Each point is reached from the start by the listed moves, each made once or not at all, plus a little noise. Say if it took an odd or an even number of moves. Then give how often each move was made.
In the rows, zero is written as 128.

Moves:
(1): [178 123 125]
(2): [134 178 122]
Start: [102 112 158]
Points:
[102 113 156] -> even (0, 0)

Moves:
(1): [192 122 121 125 125 128 126 128 121 126 138 131]
(2): [134 198 132 120 133 127 132 127 123 129 131 139]
(3): [138 125 185 135 132 127 133 137 130 128 126 130]
(4): [129 133 124 171 126 129 123 128 128 129 128 129]
(5): [131 124 123 130 180 125 134 125 131 125 124 130]
(6): [128 132 131 124 136 205 131 133 130 131 137 132]
(7): [128 124 123 135 121 125 178 119 133 131 130 132]
(8): [126 126 116 130 130 126 139 193 126 127 133 130]
(9): [129 129 124 128 125 124 125 129 176 133 127 130]
(10): [127 124 128 129 131 122 127 128 125 187 129 128]
(11): [123 128 131 129 130 124 125 124 125 124 174 128]
Start: [141 118 113 140 107 125 134 141 123 135 143 141]
Points:
[207 103 140 203 161 107 200 199 120 186 203 154] -> even (1, 0, 1, 1, 1, 0, 1, 1, 0, 1, 1)
[146 120 105 181 163 194 130 142 172 200 145 150] -> odd (0, 0, 0, 1, 1, 1, 0, 0, 1, 1, 0)
[201 109  82 191 158 178 190 195 165 194 215 154] -> odd (1, 0, 0, 1, 1, 1, 1, 1, 1, 1, 1)

Moves:
(1): [196 131 123 129 133 127 122 120 127 133 123 124 125 132 132 124 128 127
 131 126 129 132 125 127 123 125 126]
(2): [125 189 132 127 124 125 130 120 119 125 132 132 122 124 125 131 123 128
 125 130 131 128 116 130 127 125 130]
(3): [138 127 207 133 131 127 129 128 128 129 130 136 131 130 123 121 132 129
 114 129 131 135 131 123 128 130 131]
(4): [128 128 125 178 132 128 128 130 125 123 129 129 131 128 129 132 128 128
 127 133 127 129 129 135 130 130 127]
(5): [125 131 121 123 187 133 133 134 125 126 124 131 125 129 126 123 123 132
 127 128 126 129 126 132 127 126 129]
(6): [131 128 126 131 124 204 125 124 131 126 127 127 131 129 121 131 127 123
 126 115 124 116 126 125 129 127 127]
(7): [133 124 127 125 123 128 190 130 126 119 127 121 124 129 131 135 132 131
 129 133 127 128 130 134 128 126 132]
(8): [133 138 127 129 126 128 133 191 129 125 122 129 123 133 136 124 133 124
 120 127 121 127 122 123 133 132 123]
(9): [130 138 126 134 129 124 134 126 199 128 126 121 120 128 129 127 132 127
 120 123 130 133 133 127 137 129 128]
(10): [124 131 130 134 133 131 135 130 130 179 128 123 128 127 131 127 129 127
 128 125 124 121 128 135 126 125 129]
(11): [137 125 127 119 132 132 133 134 130 124 196 136 126 118 129 125 126 124
 122 122 125 127 130 130 133 129 129]
(12): [129 126 122 129 126 130 130 122 134 136 122 197 133 125 123 136 136 126
 120 130 124 132 125 124 123 133 129]
(13): [132 138 125 120 127 125 134 136 131 128 126 120 206 129 122 133 128 122
 128 132 133 123 136 138 129 128 125]
(14): [125 129 124 129 129 124 124 129 130 130 140 127 131 209 125 132 137 133
 121 134 126 126 129 125 125 127 119]
(15): [127 130 132 129 133 130 124 118 129 125 128 130 130 128 178 128 129 125
 119 131 128 128 126 123 123 128 130]
(16): [133 127 135 126 134 126 120 130 129 127 133 122 127 125 130 179 134 129
 126 125 123 124 131 129 130 127 129]
(17): [125 133 123 128 132 130 127 124 122 127 129 126 127 123 127 125 178 130
 131 132 128 128 130 125 130 129 133]
(18): [131 126 126 129 124 132 126 131 131 125 129 129 126 121 130 129 124 188
 124 135 125 125 131 124 121 129 131]
(19): [125 134 140 132 130 131 128 140 136 123 134 137 129 133 135 130 125 137
 194 127 130 129 122 130 128 130 128]
(20): [135 124 127 125 125 141 123 130 135 135 132 131 124 126 121 131 122 119
 126 214 122 123 125 123 132 130 140]
(21): [130 125 125 125 128 134 131 133 123 139 126 128 127 125 134 136 130 132
 123 131 214 118 128 133 121 130 123]
(22): [130 131 125 126 126 131 125 127 124 137 131 121 135 128 131 137 128 131
 128 127 132 195 130 129 133 126 129]
(23): [128 142 132 126 124 132 126 132 122 129 124 130 124 135 134 126 127 124
 129 126 132 127 199 131 123 132 127]
(24): [127 131 133 122 122 134 121 135 128 123 122 131 123 132 129 128 133 134
 124 133 122 124 124 213 131 133 129]
Start: [128 107 143 131  97 117 133 118 109 138  92 139 122 114 118 110 102 104
 109 136 128 136 142 143 114 114 148]
Points:
[213 191 129 101 161 220 128 127  99 152 153 136 182  98 117 169 143  85
  99 206 206 107 209 161 109 112 158] -> odd (1, 1, 0, 0, 1, 1, 0, 0, 0, 0, 1, 0, 1, 0, 0, 1, 1, 0, 0, 1, 1, 0, 1, 0)
[213 193 216 185 168 202 125 105 178 186 163 213 111 187 162 154 121  93
  54 118 116 134 203 146 109 115 144] -> even (1, 1, 1, 1, 1, 1, 0, 0, 1, 1, 1, 1, 0, 1, 1, 1, 0, 0, 0, 0, 0, 0, 1, 0)
[141 214 142 166 143 143 139 200 173 195  79 196 175 116 118 178 112  88
  73 227 113 190 197 249 136 134 153] -> odd (0, 1, 0, 1, 1, 0, 0, 1, 1, 1, 0, 1, 1, 0, 0, 1, 0, 0, 0, 1, 0, 1, 1, 1)
[203 120 197 180 163 136 135 126  98 213  85 207 128 196 122 126 176 121
  78 163 205 202 136 236 102 121 139] -> odd (1, 0, 1, 1, 1, 0, 0, 0, 0, 1, 0, 1, 0, 1, 0, 0, 1, 0, 0, 0, 1, 1, 0, 1)
[147 206 207 126  73 207 127 183 182 137 103 135 181 186 101 121 159 155
  57 229 115 186 135 220 137 121 153] -> even (0, 1, 1, 0, 0, 1, 0, 1, 1, 0, 0, 0, 1, 1, 0, 0, 1, 1, 0, 1, 0, 1, 0, 1)
[142 183 240 136 151 221 117 127 193 114 104 157 102 106 153 160  97 170
 126 215 112 122 121 217 120 122 168] -> odd (0, 1, 1, 0, 1, 1, 0, 0, 1, 0, 0, 0, 0, 0, 1, 1, 0, 1, 1, 1, 0, 0, 0, 1)

Moves:
(1): [173 123 131 127 137 122 125 131 131 124 127 131 127 125 128 132 141 131
 128 128 121 123 125 136 121 135 126]
(2): [136 180 134 129 134 141 136 133 134 128 111 128 127 131 129 119 123 129
 120 124 133 138 123 128 124 134 124]
(3): [128 135 190 128 126 129 123 144 127 132 140 126 136 135 140 139 131 131
 118 130 134 117 137 124 133 130 113]
(4): [125 131 134 178 126 140 118 130 121 119 136 130 112 118 125 141 128 131
 143 146 118 119 115 125 139 129 127]
(5): [112 124 128 126 190 134 117 138 135 128 124 120 126 121 116 136 124 137
 127 131 136 125 116 132 117 125 116]
(6): [129 124 125 119 127 166 137 127 130 128 126 126 124 125 129 139 133 131
 126 122 128 131 128 124 127 124 120]
(7): [123 131 126 135 133 112 177 120 130 127 136 125 142 123 120 148 119 130
 123 149 119 122 126 129 122 128 125]
(8): [120 131 115 127 119 112 131 201 132 143 133 130 125 113 135 130 127 122
 134 118 131 138 121 128 108 136 134]
(9): [123 117 127 137 126 128 130 123 187 118 133 133 126 123 125 128 120 121
 129 125 142 125 128 131 112 137 132]
(10): [136 119 126 135 127 128 126 113 144 178 117 130 136 117 123 121 128 122
 131 132 121 123 130 134 129 129 142]
(11): [129 143 119 118 122 126 110 115 127 145 189 117 135 128 133 136 129 111
 129 134 124 134 123 127 117 128 120]
(12): [118 124 130 123 137 133 130 128 124 132 140 166 125 133 132 128 126 121
 131 128 128 127 123 122 132 144 125]
(13): [131 133 111 142 127 127 117 128 138 127 118 140 175 132 138 135 136 147
 132 117 130 112 129 130 133 120 123]
(14): [127 128 128 132 130 134 131 137 130 134 129 116 123 174 125 132 144 126
 134 129 130 132 126 130 125 129 125]
(15): [124 126 127 135 138 133 136 117 136 132 133 119 113 123 191 130 131 145
 137 110 119 134 116 132 140 130 140]
(16): [129 137 132 124 123 114 115 121 131 137 119 136 105 129 126 176 120 131
 116 127 131 134 137 131 131 125 139]
(17): [120 134 132 124 135 115 133 123 138 126 125 136 134 110 122 136 192 125
 115 128 131 137 119 108 141 129 132]
(18): [123 126 122 124 119 131 124 133 138 129 132 126 118 131 125 119 126 165
 120 136 121 123 135 121 137 128 114]
(19): [129 135 141 121 132 126 132 119 130 130 120 126 122 119 121 129 132 139
 180 120 124 132 135 131 125 137 122]
(20): [128 131 122 111 129 134 116 131 131 117 114 130 137 127 151 126 127 118
 138 186 133 130 134 123 127 126 125]
(21): [133 128 126 126 122 128 135 127 114 134 134 128 125 127 130 123 129 130
 130 131 166 122 134 112 126 130 130]
(22): [137 118 131 147 124 119 126 130 125 132 137 140 139 128 131 123 127 138
 130 130 133 171 130 128 120 126 124]
(23): [131 121 119 140 146 127 140 137 130 122 127 124 117 126 131 133 139 115
 131 119 114 124 186 123 138 121 120]
(24): [117 123 122 136 121 135 131 121 126 133 133 132 125 123 127 120 153 134
 125 140 139 129 137 200 121 130 120]
Start: [109 130 118 143 149 111 124 124  94 115 147 127 118 129 123 101 121 126
 129  98 121 140 141 116 141 117 136]
Points:
[120 125 183 196 201 114 134  96 107 200 234 173 115  84 112 209 207 139
 106 167 154 160 128 158 128 133 109] -> even (1, 0, 1, 1, 1, 1, 1, 0, 0, 1, 1, 1, 0, 0, 0, 1, 1, 0, 0, 0, 1, 1, 0, 1)
[115 122 158 169 230  94 170 209 172 136 175 147 144 137 188 154 149 170
 194  76 161 107 123 117 101 164 108] -> even (1, 0, 1, 0, 1, 0, 1, 1, 1, 0, 0, 1, 1, 1, 1, 0, 0, 0, 1, 0, 1, 0, 0, 0)
[118 129  93 134 158  87 177 189 110 149 152 158  73 145 139 160 167 156
 183 166 143 140 221 175 123 151 116] -> even (1, 0, 0, 0, 0, 0, 1, 1, 0, 0, 0, 1, 0, 1, 0, 1, 0, 1, 1, 1, 1, 0, 1, 1)
[ 85 118 114 169 196  85 134 177 112 202 141 125 118 109 102 104 221 147
 182 110 181 194 136 168 101 139 131] -> odd (0, 0, 0, 0, 1, 0, 0, 1, 0, 1, 0, 0, 0, 1, 0, 0, 1, 0, 1, 0, 1, 1, 0, 1)
[ 86 157 162 178 224 161 187 123 206 180 142 102  74 148 171 178 155 177
 109 109 129 132 212 190 126 127 101] -> odd (0, 1, 1, 0, 1, 1, 1, 0, 1, 1, 0, 0, 0, 1, 1, 1, 0, 1, 0, 0, 0, 0, 1, 1)
[118 108  78 159 203  87  75 182 190 187 208 174  97  92 135 146 141 131
 135 167 132 186 207 186  88 146 107] -> odd (1, 0, 0, 0, 1, 0, 0, 1, 1, 1, 1, 1, 0, 0, 0, 1, 0, 1, 0, 1, 0, 1, 1, 1)
[127 139 126 180 228 125 160 113 104 103 133 131  74  61 116 202 219 139
 174 193 142 136 193 150 143 123  99] -> even (1, 0, 0, 1, 1, 1, 1, 0, 0, 0, 0, 0, 0, 0, 0, 1, 1, 0, 1, 1, 1, 0, 1, 1)
[105 192  61 154 174 145 181 190 132 137 181 101 153 156 230 150 145 113
 153 130 103 157 173 110 121 108 114] -> even (0, 1, 0, 0, 0, 1, 1, 1, 0, 0, 1, 0, 1, 1, 1, 0, 0, 0, 0, 1, 0, 0, 1, 0)
[134 176  85 225 147 118 182 179 173 154 229 123  59 110 181 186 227 168
 130 114 138 202 169 163 114 145 120] -> odd (1, 1, 0, 1, 0, 1, 1, 1, 1, 0, 1, 0, 0, 1, 1, 1, 1, 1, 0, 0, 1, 1, 1, 1)
[142 197  95 205 183 125 124 106 111 147 201 171 100 148 201 176 242 143
 143  99 139 138 164 158 166 134 127] -> odd (1, 1, 0, 1, 0, 0, 0, 0, 0, 0, 1, 1, 1, 1, 1, 1, 1, 0, 0, 0, 1, 0, 1, 1)
[ 94 179 167 136 228 130 122 106 195 169 187  99 107  82 199 104 200 153
 166 137 159 137 191  77 138 132 100] -> odd (0, 1, 1, 0, 1, 0, 0, 0, 1, 1, 1, 0, 0, 0, 1, 0, 1, 1, 1, 1, 1, 0, 1, 0)
[119 169  94 232 235  89 160 195 208 121 124 144 111 103 187 188 225 209
 187 163 121 187 177 179 118 139  99] -> even (1, 1, 0, 1, 1, 0, 1, 1, 1, 0, 0, 0, 1, 1, 1, 1, 1, 1, 1, 1, 0, 1, 1, 1)

Moves:
(1): [158 106 127  97 124 132 141 121 128 121 118 120 101 128 108 155 127 107
 113 121 139 143 152 138 113 140 162]
(2): [147 162 124 121 127 142 128  99 122 140 123 154 153 110 138 135 112 108
 123 125 132 135 112 106 113 107 145]
(3): [133 141 147 134 111 127  99 127 127 122 136 120 114 172 131 120 146 136
 113 124 117 120 134 132 111 114 128]
(4): [137 140 106 152 123 106 109 124 133 136 115 106 117 139 123 128 127 118
 123 142 141 139 121 130 136 137 139]
(5): [153 145 151 132 158 123 145 126 111 133 143  96  90 115 140 151 136 136
 111 114 130 140 100 108 110 140 113]
(6): [121 133 122 126 125 155 147 130 140 110 125 147 105 123 124 138 117 133
 142 119 146 126 137 112 142 132 121]
(7): [110 135 108 120 102 126 156 108 128 145 156 107 131 145 127 108 148 165
 117 137 161 130 129 136 161 136 184]
(8): [141 144 116 139 132 148 106 144 125 122 110 142 139 104 139 121 170 125
 110 142 116 128 139 115 133 129 141]
(9): [133 137 128 127 129 107 111 156 170 144 154 124 128 129 112 120 130 122
  86 129 151 111 125 137 114 127 124]
(10): [110 123 127 114 124 141 120 129 135 158 130 131 125 117 126 145 120 131
 136 138 138 132 123 131 136 122 147]
(11): [135 129 126 102 124 110 115 146 116 125 162 123 120 128 124 138 117 129
 128 139 141 124 121 118 139 117 122]
(12): [145 102 129 124 106 126 161 136 129 119 146 191 114 139 104 129 126 154
 146 132 109 114 104 115 146 142 108]
(13): [135 103 154 167 147 157 122 105 107 161 147 105 147 138 107 117 112 113
 150  97 120 136 125 105 146 125 132]
(14): [127 165 115 110 140 104 135 143 130 128 145 124 133 175 130 124 136 104
 110 121 124 126 118 144 137 129 137]
(15): [127 117 124 137 119 140 131 133 124 140 133 138 119 128 148 123 105 132
 116 130 136 118 124 125 136 129 143]
(16): [127 118 139 142 139 123 138 129 132 118 149 137 152 135 127 156 119 127
 143 130 134 125 130 134 133 119 123]
(17): [127 130 118 129 132 128 108  97 136 134 125 131 136 135 154 135 145  99
 106 118 136 107 128 147 131 123 121]
(18): [135 140 122 133 141 140 114 121 117 135 144 126 131 140 126 131 119 154
 110 126 126 123 122 149 120 140 116]
(19): [151 132 121 120 121 133 122 132 136 134 139 122 106 135 140 119 130 140
 153 119 112 106 113 132 128 117 141]
(20): [138 106 117 120 137 143 125 128 155 108 121 114 110 145 148 106 148 107
 132 162 133 165 153 120 132 120 113]
(21): [145 155 157 119 156 120 125 121 114 142 122 142 126 130 141 131 127 117
 141 104 173 130 121 128 114 140 113]
(22): [131 119 119 124 121 100 143 151 149 114 126 125 136 126 144 151 140 164
 114  96 124 161 146 123 131 158  93]
(23): [124 114 133 159 158 116 123  90 131 130 120 158 109 122 126 135 138 149
 103 110 112 132 193 129 116 107 109]
(24): [115 133 135 179 106 141 115 119 107 122 170 140 135 130 124  90 122  97
 141 123 128 146 119 150 157 141 154]
Start: [128  96 162 110 141 119 151 154 148 109 121 117 134 140 133 127 111 125
 166 111 149 147 106 147 123 179 112]
Points:
[188  87 183 165 154 152 117 144 144 162 193 249  83 125 105 124 116 142
  83  79 193 150 144 179 126 210 146] -> even (1, 0, 0, 0, 0, 0, 0, 1, 1, 1, 0, 1, 0, 0, 1, 0, 0, 1, 0, 0, 1, 0, 1, 1)
[142  92 152  59 133  87 154 171 186 108 166 145  45 198 141 204 105 153
  94  64 175 169 201 144 131 173 125] -> odd (1, 0, 1, 0, 0, 1, 0, 0, 0, 1, 1, 0, 0, 1, 1, 0, 0, 0, 0, 0, 0, 1, 1, 0)
[162 148 205 144 224  79 184 117 167 223 235 124 154 173 161 178 102 158
  76  12 247 195 116 122 128 180 143] -> even (0, 1, 0, 0, 1, 0, 1, 0, 1, 1, 0, 0, 1, 1, 1, 1, 0, 0, 0, 0, 1, 1, 1, 0)

Moves:
(1): [146 127 144 114 120 133 133 132 126 123 118 125 131 142 124 146 126 124
 115 123 126 120 111 134 148 113 137]
(2): [129 146 127 131 121 125 124 148 136 127 119 108 124 118 119 115 134 133
 125 137 133 131 126 135 131 131 120]
(3): [106 130 134 134 146 121 132 151 133 144 110 142 130 131 118 116 134 138
 126 129 140 132 126 130 137  99 125]
(4): [137 111 156 127  98 126 114 126 131 136 133 122 115 124 138 125 121 118
 135 142 114 114 117 129 124 105 122]
(5): [105 137 118 134 145 124 134 128 125 118 142 144 102 117 136 139 143 146
 130 135 116 128 124 140 138 133 134]
(6): [140 133 126 124 123 137 118 138 127 147 139 131 129 123 130 128 120 132
 129 110 137 129 124 118 121 134 132]
(7): [123 104 126 136 114 147 138 132 147 124 127 121 136 128 128 145 175 123
 156 139 122 138 122 148 137 139 121]
(8): [136 112 127 131 128 113 121 146 111 130 134 124 118 146 115 147 128 137
 114 139 140 145 134 128 138 136 137]
(9): [126 124 124 121 133 138 127 110 132 128 117 107 106 135 151 147 120 113
 130 128 154 128 106 139 128 132 115]
(10): [148 141 128 129 115 114 123 123 133 135 125 135 108 146 146 125 121 123
 136 130 131 105 139 147 120 112 130]
(11): [138 126 122 126 116 101 133 117 154 121 154 118 118 102 141 126 144 111
 140 111 140 120 111 119 119 132 147]
(12): [118 140 128 137 120 140 129 135 135 131 127 138 122 154 120 132 123 122
 121 125 134 118 111 130 142 112 128]
(13): [107 130 125 124 135 134  99 132 131 122 114 112 137 132 145 159 118 129
 150 130  97 137 106 142 125 141 155]
(14): [124 125 133 129 127 123 120 126 108 120 149 119 120 141 124 110 137 138
 134 121 151 110 114 128 136 131 134]
(15): [122 141 137 105 125 125 113 123 138 122 127 134 127 142 137 130 122 135
 127 139 124 129 134 122 126 126 116]
(16): [117 152 124 123 129 121 139 132 104 127 139 110 110 117 142 157 135 128
 138 133 121 118 128 108 123 128 122]
(17): [135 124 121 130 127 117 136  92 137 125 127 140 142 132 121 135 128 149
 113 131 124 119 125 124 123 115 119]
(18): [120 107 113 124 113 113 150 128 125 127 127 122 117 123 122 133 122 143
 132 109 115 110 137 109 122 131 142]
(19): [141 126 138 123 133 140 101 130 120 116 107 116 128 123  96 118 120 134
 146 127 127 122 126 110 135 134 131]
(20): [127 127 135 118 120 122 140 125 112 151 130 128 124 118 125 139 137 123
 118 131 124 137 126 127 111 125 136]
(21): [128 130 113 127 115 116 152 121 113 134 119 138 131 124 134 132 112 106
 132 146 142 131 125 139 124 128 120]
(22): [118 137 137 131 131 129 104 103 128 166 142 122 133 109 146 129 149 152
 132 134 150 164 152 115 158 153 126]
(23): [123 134 122 131 128 131 121 123 117 123 147 128 125 106 117 146 129 134
 127 114 135 119 161 148 124 125 141]
(24): [122 128 126 133 123 106 119 135 112 127 117 134 120 113 128 134 118 122
 113 104 129 136 129 150 120 123 123]
Start: [120 108 112 106 152 136 105 118 141 111 101 127 141 138 127 123 150 109
 134 138 123 142 119 128 135 144 121]
Points:
[ 85  74  98 124 136 139 128 143 124 134  85 121 110 199 120 160 180  89
 150 174 210 149  67 176 183 126 107] -> odd (0, 0, 1, 0, 0, 0, 1, 1, 1, 0, 0, 1, 0, 1, 0, 0, 0, 0, 0, 0, 1, 0, 0, 0)
[147 114 119  94  65  73   7  92 153 148 111  92 110  83 148 200 175 125
 188 152 150 161 132 187 139 163 141] -> odd (0, 1, 0, 1, 0, 1, 1, 1, 0, 1, 1, 0, 1, 0, 1, 0, 1, 0, 1, 0, 1, 1, 1, 1)
[ 88 142  93 118 142  44 123 172  71  98 135 107  62  86 118 180 182 114
 117 127 193 129 101 176 164 116 150] -> odd (1, 1, 1, 0, 1, 0, 0, 1, 0, 0, 1, 0, 0, 1, 0, 1, 0, 0, 0, 0, 1, 0, 1, 1)

Moves:
(1): [151 120 139 128 129 138 131 131 127 133 129 135 111 137 130 129 121 129
 135 120 120 120 134 127]
(2): [132 148 128 120 126 131 119 123 124 122 128 131 128 128 135 119 125 115
 124 129 126 126 129 125]
(3): [121 131 137 134 120 127 121 120 123 123 135 116 116 124 122 140 116 141
 124 130 142 120 143 130]
(4): [124 139 123 141 136 119 127 121 131 124 122 128 122 123 138 127 129 136
 130 131 114 137 141 128]
(5): [135 139 128 128 157 124 132 130 133 127 141 135 138 122 122 110 133 124
 136 130 133 128 126 131]
(6): [139 131 127 142 117 143 130 136 127 122 121 126 132 119 127 130 138 130
 128 125 133 122 126 124]
(7): [121 137 130 122 133 119 135 135 119 126 127 133 127 127 114 131 122 129
 133 119 122 125 119 124]
(8): [119 143 125 131 119 111 130 143 129 135 138 148 136 124 145 132 136 144
 127 127 134 113 138 136]
(9): [128 131 135 128 120 122 135 130 138 139 129 118 128 123 134 133 126 132
 131 120 135 126 128 123]
(10): [115 142 122 133 128 148 133 131 124 153 132 122 114 130 124 132 117 125
 117 137 134 132 134 135]
(11): [129 117 119 136 130 128 125 125 127 135 152 135 121 134 132 135 114 118
 133 134 127 125 116 115]
(12): [117 130 138 129 125 138 126 117 132 128 109 147 141 135 130 125 126 134
 127 126 152 126 135 128]
(13): [130 127 131 132 131 129 122 128 112 130 129 127 144 130 129 123 133 120
 123 122 121 128 136 123]
(14): [119 134 136 129 128 135 130 125 133 124 127 126 131 146 127 124 143 111
 123 126 126 114 123 125]
(15): [126 120 136 127 135 134 126 128 128 128 119 127 130 127 142 127 133 139
 124 129 134 115 116 122]
(16): [129 132 125 126 135 134 118 122 128 133 132 127 132 124 126 151 128 132
 139 127 118 133 134 136]
(17): [122 128 128 116 125 127 149 124 124 134 136 135 123 120 131 123 143 146
 142 128 140 120 125 115]
(18): [129 130 121 130 125 128 131 123 127 128 128 127 130 134 131 121 128 144
 129 114 131 125 121 138]
(19): [115 124 127 125 120 132 126 139 120 125 118 125 127 137 121 114 129 125
 153 137 135 122 120 133]
(20): [137 128 115 122 123 124 160 123 123 131 130 127 140 134 117 137 119 139
 130 144 133 121 120 136]
(21): [129 136 129 128 136 118 139 127 116 128 130 127 118 130 134 137 132 118
 131 124 142 135 126 137]
(22): [120 138 123 116 128 132 134 133 126 121 135 123 129 139 125 130 121 128
 130 134 135 141 137 129]
(23): [115 127 114 120 130 138 140 124 129 116 113 122 135 119 138 121 121 120
 127 121 133 118 151 138]
(24): [124 129 139 132 128 125 140 124 130 122 139 134 134 117 130 119 128 127
 135 128 120 135 117 138]
Start: [112 138 112 109 120 125 155 130 134 123 100 120 146 132 127 111 137 151
 163 122 137 110 131 104]
Points:
[124 215 128 106 133 123 208 126  91 112 130 159 183 134 124 126 122 184
 192 100 179  90 152 143] -> odd (1, 1, 1, 0, 1, 1, 1, 1, 0, 0, 0, 1, 1, 0, 0, 1, 0, 1, 0, 1, 1, 1, 0, 1)
[ 73 175 108  93 138 151 223 128 103 165 132 135 148 147 154 133 108 191
 214 137 232  59 174 116] -> odd (1, 0, 1, 0, 1, 0, 0, 1, 1, 1, 1, 1, 1, 0, 1, 1, 1, 0, 1, 1, 1, 1, 1, 0)
[ 53 195 128 121 111 120 166 113 113 102 116 150 144 168 174  95 135 168
 193 125 189  79 131 122] -> odd (0, 1, 1, 1, 0, 0, 0, 1, 0, 0, 1, 1, 0, 1, 1, 0, 0, 1, 1, 0, 1, 1, 0, 1)
[ 89 147 140 115 124 133 158 139 112 120 113 106 127 172 133 118 118 150
 197 117 139  76 133  76] -> odd (1, 0, 1, 1, 0, 0, 1, 0, 1, 0, 1, 0, 1, 1, 1, 0, 0, 0, 1, 0, 0, 1, 0, 0)
[ 49 222 123 107 127 120 238 121 125 148 136 137 153 141 135 124 144 192
 216 152 208  92 162 142] -> odd (0, 0, 1, 1, 1, 0, 0, 1, 1, 1, 0, 1, 0, 1, 0, 1, 1, 0, 1, 1, 1, 1, 0, 1)
[116 215 113  99 139 114 249 118 122 122 103 173 171  97 161 120 142 184
 213 105 170  78 162 127] -> odd (1, 1, 0, 1, 1, 1, 1, 1, 1, 0, 0, 1, 0, 0, 0, 1, 1, 0, 0, 1, 1, 0, 1, 1)
[145 176 103 109 133 166 205 142 137 156 123 105 147 138 108 139 115 165
 180 137 149 109 143 120] -> even (1, 0, 0, 0, 1, 1, 0, 0, 1, 1, 0, 0, 0, 0, 0, 1, 0, 0, 0, 1, 0, 1, 0, 0)
[ 77 179 137 102 154 147 186 122 124 100  96 143 172 162 155  56 122 121
 208 106 149  74 139  91] -> odd (1, 1, 0, 1, 1, 0, 1, 0, 1, 0, 1, 1, 1, 1, 1, 0, 0, 0, 1, 0, 0, 1, 1, 1)
[104 190  71 123  93 135 216 151 118 145 100 134 134 137 153 111  98 171
 195 118 147  57 145 120] -> odd (1, 1, 0, 1, 0, 1, 1, 1, 1, 1, 1, 0, 0, 0, 0, 0, 0, 1, 1, 1, 0, 0, 1, 0)
[ 92 209 109 129 144 130 227 146 129 128 125 136 161 135 151 109 159 164
 162 151 170  93 125 132] -> odd (0, 0, 0, 1, 1, 1, 0, 1, 0, 1, 0, 0, 0, 1, 1, 0, 0, 0, 0, 1, 1, 1, 0, 1)
[ 90 197  94  99 129 103 181 134 119 107 116 125 167 145 144  87 126 204
 191 151 174  77 140 130] -> even (0, 1, 1, 1, 1, 0, 0, 1, 0, 0, 0, 0, 0, 0, 1, 0, 0, 1, 1, 1, 0, 1, 0, 0)
